Every row gives one point. Each copy is the shape, with its points in the same order, turned, moved and blurred by noise. Some copies are also mirrored. Which?

Shape:
[[  6  35]
 [-23 -36]
 [ 17 -74]
 [-48  42]
 [ 80  49]
 [ 16  53]
 [-46 -18]
 [-29  41]]
Copy 1 (8 x 2):
[[ 42  24]
 [-29 -17]
 [-28 -68]
 [  6  59]
 [ 96 -20]
 [ 51  32]
 [-35   3]
 [  5  50]]
Copy 1 is: only turned
Copy 2 (8 x 2):
[[-16 -15]
 [ 25  51]
 [ 79  49]
 [-49  25]
 [ 22 -83]
 [-20 -36]
 [ -3  59]
 [-33  10]]
Copy 2 is: mirrored
Copy 3:
[[ -21  -44]
 [  29   38]
 [  81   17]
 [ -45   18]
 [  11 -100]
 [ -40  -42]
 [   2   49]
 [ -47   -1]]
Copy 3 is: mirrored

Shape:
[[  27  -19   45]
 [ -29   33    8]
 [ -67   -3  -13]
 [   1   13    4]
 [ -60   -7    9]
 [  47   48 -100]]
Copy 1:
[[  35  -17   35]
 [   2   52    2]
 [ -52   49   17]
 [   9   18   -3]
 [ -39   42   34]
 [  -5    1 -121]]
Copy 1 is: only turned
Copy 2, 6 rows:
[[  41   19  -10]
 [ -26   16   43]
 [ -68   34   24]
 [  -6   -3   22]
 [ -42   52   19]
 [ -43 -107   11]]
Copy 2 is: mirrored

Shape:
[[ 33 -68 -15  85]
 [ 10 -49  11 -27]
 [-49  15 -32  -8]
 [-50 -43  -2  72]
 [ 32 -41  17  84]
 [ 27   3 -18  29]
 [ 19  -6  35  18]
 [ -2 -24 -62   3]
 [-10 -36  11 -27]
 [-31  33  53 -31]]
Copy 1, 10 rows:
[[ 69 -64 -26  31]
 [-19 -28  53  34]
 [-51 -16  -6 -31]
 [ 45 -52  -6 -48]
 [ 80 -25 -10  23]
 [  4   1 -22  33]
 [ 26  16  23  14]
 [-35 -52 -23  19]
 [-21 -22  49  12]
 [-29  53  53 -26]]
Copy 1 is: mirrored
Copy 2, 10 rows:
[[  -7 -121  -19    7]
 [ -55  -10  -45    5]
 [  24   23  -12   34]
 [  -5  -61   37   52]
 [ -16 -102   14  -18]
 [  17  -40  -22  -24]
 [ -29  -24    4  -32]
 [  23  -29  -56   30]
 [ -44    2  -30   14]
 [ -39   54   23  -23]]
Copy 2 is: only turned

Shape:
[[ 54  -4  23  15]
 [-74   4  55  36]
 [ 14  29 -23 -31]
 [ -5 -11  34 -24]
 [-28 -44 -15  43]
 [ 48  18 -60  17]
 [ 50 -49  51 -37]
 [-11  93  26 -37]]
Copy 1, 8 rows:
[[  1 -47 -22 -37]
 [-55 -27  32  65]
 [ -4  34 -13 -10]
 [-42  -3   9  -8]
 [ 20 -33  60  19]
 [ 63  14 -27 -20]
 [-41 -48  19 -86]
 [-58  43 -64  13]]
Copy 1 is: mirrored
Copy 2, 8 rows:
[[ -58  -10  -23   31]
 [   7  -63   21  -61]
 [ -18   53   -1    5]
 [ -56    3   20  -26]
 [ -21  -22  -58  -59]
 [ -13   44  -66   29]
 [-121    1    6   -2]
 [  18   29   67   26]]
Copy 2 is: mirrored
Copy 3 (8 x 4):
[[  66  -23   36  -14]
 [ -47  -61    8    2]
 [  39   33  -13  -38]
 [  15    5   43  -16]
 [  19  -17    3   68]
 [  82   14  -40    6]
 [  43   11   97  -15]
 [   8   -4  -38 -104]]
Copy 3 is: mirrored
Copy 4 (8 x 4):
[[  1  21  27  43]
 [ 10  61 -10 -76]
 [-70   0  32   6]
 [ -4   8  41 -29]
 [ 11  -7 -49 -12]
 [-64 -14 -13  66]
 [ 28 -23  77  15]
 [-81  65  60 -29]]
Copy 4 is: mirrored
